Every row gives one point. The last column is the point's height on a tilted bowl or saddle (a function of degree 2), plus a little noise. Count its main directions that bend up, bend down and stay straight.

Points (15 x 4):
[[  13   16   19  -12]
 [  16  -68   40  -44]
 [  63  -11   -9  -20]
 [ -12  -39  -82  -17]
 [ -35  -45   -3  -35]
 [  36  -14  -41   -7]
 [ -28  -23   20  -33]
 [  -5  -20   47  -26]
 [ -14  -36  -75  -19]
 [ -10  -14    3  -24]
 [  18  -35  -58  -11]
 [   9   63    2  -15]
 [ -69   45  -79 -121]
 [  54   -1  -47   -3]
 [  21  -78  113  -73]]
Directions: 0 up, 1 down, 2 straight

Points (21 x 5):
[[  -1  -18  -55   42  -14]
 [  52   33    1   30  -12]
 [ -37  -51   82   21  -29]
 [  18  -25   68   39  -36]
 [ -60  -68   54   19  -22]
 [  11  -49   22  -48  -16]
 [ -73   38  -87  -29  -84]
 [  -7  -15  -78  -79  -85]
 [  68   53  -48   -1  -21]
 [  25   71   18   -5   -3]
 [  22   27  -32  -24  -18]
 [ -21   -5   52  -17   -3]
 [ -83    0   23   16  -41]
 [  49  -53  -22    9  -42]
 [  12  -30    4   30  -17]
 [  36  -44  -33   47  -36]
 [ -43  -29   25   62  -38]
 [   2    1   24  -32   -4]
 [  82  -12  -19   51  -53]
 [ -32  -32    1   53  -24]
 [ -93   -1  -59  -80 -106]]
Directions: 0 up, 2 down, 2 straight

Points, 23 rows:
[[ 71  37  18 -22  61]
 [ 44 -21  16  62  51]
 [ 32  27 -37 -75  -5]
 [-56 -28 -26 -83  31]
 [-62  93 -15  42 -83]
 [  8 -10  -3 -76   1]
 [-58 -44  21 -11  48]
 [ 33 -11  -5  29  33]
 [-20 -27 -35  53  34]
 [-37  64 -25  38 -40]
 [ 27  34 -40  59  69]
 [-68  -2  18  25   7]
 [ 17  13  65 -64  59]
 [-36 -21 -59  60  30]
 [-22 -50  -1 -15  21]
 [-22 -62 -37 -30  28]
 [  5 -29  19   6  12]
 [ 52  76 -59  -9  69]
 [ 44  -6   7 -66  -5]
 [-31  10  67  -1  55]
 [  2  16 -22   2   5]
 [-46  86  76  48  66]
 [ 64 -49 -61 -68 -18]]
Directions: 2 up, 1 down, 1 straight

Points:
[[-46  22  72 -36  28  -7   6]
 [-23   5  21 -63  17 -16  11]
 [-51 -39  -2   0  20  72  30]
 [  6 -19   2  20  15  14 -19]
 [ -7 -25   5 -29   7  46   1]
 [ 45  27 -74  -2 102   0  92]
 [-36  15  25 -48 -42  -1  -2]
 [ 65  83  13 -29  59  26  60]
 [-82   8  -9 -51 -47   6  10]
 [ 66  38 115   9 -22 -50  77]
 [  7 -19 -85  56  45  -7  47]
 [-38 -21  -2  60 -51  -9  10]
 [-18  57  -7 -11  88  65  66]
 [ 46  -9  -2  65  25   8  -6]
 [-11 -70  -3  52  24 -24 -18]
 [-20 -41  -9  78 -74  31  41]
 [ 50  -1  10   3  41 -29  -5]
 [ 14  -3  14 -17 -31 -63  20]
 [ 12  61  45   5  18 -25  18]
 [-12 -34  18   8  26 -58  -9]
 [-76  48 -58 -15  94 -54 105]
 [ 50  10   0  32  26 -11  -9]
 [ -7 -44 -60 -78  14  -6  55]
 [-74  17  48   0 -30  17 -11]
 [ 19  42   4  -4 -10 -50  21]
 [-50  16  54  25 -51 -80  49]
 [-65   4   8  53 -89 -21  39]
 [-25 -32 -42 -27 -51  19  13]
 [-72  12  51  12 -85  60  27]
 [ -8 111  15 -25 -49 -63  87]
 [ 42  10  40 -65 -32 -27  22]
 [-60 -50 -27  27  54   7   8]
 [-10  12   1  29 100 -47  25]
 [-50 -50   2 -87 -22  17  43]
 [ -9   9  45 -62 -28  45   8]
 [ 74 -17  23 -70 102  70 109]
 [-83  22  -1  28 -21 -34   7]
 [-27  43 -27  11  -7   7  -1]
 [ 32  72 -16  32 -14  10  14]
 [-54  42 -22  23  77 -81  72]
 [ 17 -34 -38  12  27 -10  -6]
 [-19  48  20  70  52 -60  37]
 [-31  29   9 -51  30  11   6]
 [-21   0  15 -16 -33  52  -8]
 [  6  25 -17 -13  68 -72  57]
 [ 12  63 107 -15  69  -4  69]
 [ 66 -52 -65  17 113 -22  51]]
Directions: 4 up, 0 down, 2 straight

Points (39 x 7):
[[  59  -24   12   31    7   13  -20]
 [  40   -4  -40  -24   11   32   30]
 [  27  -54   62   56   48  -70   -6]
 [ -10   83   33   38   25  -77  121]
 [  44  -13  -53   72  -23   93  -36]
 [ -32    3   10    6  -62  -76    7]
 [ -27   41   15  -15  -16   -6   24]
 [ -13  -49  -50   33  -17   35   24]
 [  13  -22  -17   61  -19   62   -4]
 [  28   38   12  -22    5   11   30]
 [  17   12  -15    7  -98  -39   19]
 [  42   10   -5    4  -25  -64    8]
 [ -37  -15   61   -9   69   -2   48]
 [ -15   10  -17  -62  -15  -22    0]
 [   2   17  -59   39  -25   -3   -6]
 [ -52   34   21  -13  -36   22   21]
 [  23  -49  -36   60   64   71   13]
 [  36   54   58  -21  -43    7   29]
 [ -25    5    1   48  -12  -12   27]
 [  11   16  -35  -15   -5   67   26]
 [   1   47  -33  -12  -36   -6   31]
 [  19   -7  -31  -36   13  -16   14]
 [  39   25   19   51  -17  -17   -3]
 [  53    3   29   -4   -3    9   13]
 [ -10  -41  -19   -7  -26   70   58]
 [  16  -65  -30   -5    0  -53  -45]
 [  23  -44 -121  -83   -7    7  -19]
 [ -53    9   51   27   35  -29   57]
 [  -2  -23   29  -30    6   43   23]
 [ -15   16   14   54   51  -28   46]
 [   5    7   26   -9   -1   24   14]
 [ -59   16   60  -41    9   22  -16]
 [  26   23  -52    8  -54    4   16]
 [  17   43  -55    7  -21   18    9]
 [ -34  -35  -25  -24   -5   75   67]
 [   8  -25   40   -4   81    3   58]
 [  68  -13   16    8  -18  -16   -6]
 [  47    7    4  -83  -47   43   74]
 [   5   48    6  -41   15   95   -3]]
Directions: 3 up, 3 down, 0 straight

Points:
[[  52  -49   -4   -4  -53   10   15  -28    5]
 [  23  -61  -14    4   -3    6   33  -17   26]
 [  48   17  -21   19   16   -6  -89  -13   53]
 [ -30   10   34 -101  -47   83  -24   18   20]
 [  66   53  -48  121   41  -22    1   46  121]
 [   1   -9   10  -64   55   -3  -12   39   35]
 [  41   15  -49  -60  -23   22   12   21    3]
 [  15   38  -17    2  -14   17    3   44   30]
 [  50  -62   -1  -37   -4   43   27  -25    8]
 [ -13   -1   31   -3   -1  -44   -6  -21   11]
 [  37  -24  -35   -4  -15   39  -57  -35   47]
 [ -46   -9   42   29  -14  -11   34  -38    3]
 [  48  -33   11  -32  -52  -55    5  -26  -48]
 [  74    7    5   -6   63   16  -30   -6   33]
 [ -20  -14   60   17    8  -27   -9   12    3]
 [ -23  -18   80  -11   11   22    8   13   17]
 [ -59   -8  -39  -11   10   41  -20   -3   31]
 [  61    0   38    0  -34   -9   24   22   29]
 [ -23   14  -21  -22  -29    1   46    2   14]
 [  19   26   -8    1  -21   -9    4  -47   11]
 [  26  -13   -9   35    6   57   -5   -7   30]
 [  32   35  -42   41   38  -28    6   30   70]
 [  29   -1    9  -45   60    3    2   37   36]
 [ -33    9   24   21  -49   23  -22   21    7]
 [  42  -48   -8   10   41  -21   19    1   63]
 [  39   40    2  -15    8   15  -19   86   37]
 [ -42    4    8  -24   15  -11   31   10   27]
 [ -32    9   31  -16   -8  -62  -14   25   -5]
 [   6   -8  -27  -32   21   46   -8    4    8]
 [  11  -48    4   14    6   75   35   -8   28]
 [ -12   27  -15   24    0  -18   52    5   21]
 [   7  -50   -9    3   -3   23   55  -43    1]
 [  54   25   30   67   62  -62   16   37   89]
 [  31    1   32  -14   13  -22   23  -28    9]
 [ -44    8    5   18   59   16  -32   43  -22]
 [ -66  -34   12   12  -23   25   18  -34   36]
 [  19   33    7  -19   13   64  -29   43  -10]
 [ -12  -62   13  -33   40  -36   18   25   79]
 [   2  -28   28  -34  -22    6   48   22   27]
 [   8   53  -26   -6    9   30   22   53   32]
 [ -23   65    5   -1   40  -43  -19  -31   62]
 [  16  -13  -37  -37   37  -43    1    0   52]
 [  27  -31  -12   39  -17  -19  -55  -38   51]
 [  -7  -34    5    0  -75   21  -57   12   22]
 [  17   25  -32  -14  -29   -2   -4   23   19]
 [ -15    7  -19   82   -1   18   23  -65   27]
 [  -7   -6  -34  -22  -29   12  -31  -44   18]
 [  29    3    0   -4   36   11  -52  -11   23]
 [  34   26    6   -9   18  -72   -5   42   53]
 [  -8   38   11  -29    0  -11  -34   31   -5]
 [   5   28   29   14   16  -16   -2   36   12]
 [ -22   11  -27  -67   31  -20    9  -82   38]
 [  52   33   26  -50  -33   40  -33   27    0]
 [ -13  -42   33  -34   40   20  -58    4   31]
 [  20   20    8   11   36   46   40   22   -1]
 [  -1   41  -45  -22  -22   35  -38   54   15]
 [  71   10   -1    8  -59   -6  -16  -52    8]
 [  35   27   22    4  -73    4   44  -14    9]
 [  17    1   74   34    7   46    4  -16   -6]
 [  21   35   -9  -49   55   -1   51   59   57]
 [  27   37  -12  -18   36   11   -6   17   18]
 [  20   -6   15   21    3   38  -40   24   19]
 [ -35   22   34   57  -20   32  -33   18  -17]
 [   9   11  -33  -37  -59   24   50   19   19]
 [  56    0   33    2  -24   33   26   61   70]
 [ -28   37  -78  -19    8   43    4   26   27]
 [ -17    8  -89   -8  -32  -15  -44   20   15]
 [  60   45  -78  -42    5  -16  -44  -22   41]
 [  22  -12  -14    1   26   33  -32  -26   25]
 [ -16   15    7    3   42  -20  -33  -42   44]
 [  67   -8   11   19  -60  -51   70   23    2]
 [ -22  -23   22  -55  -14   38  -14   60   35]]
Directions: 4 up, 3 down, 1 straight
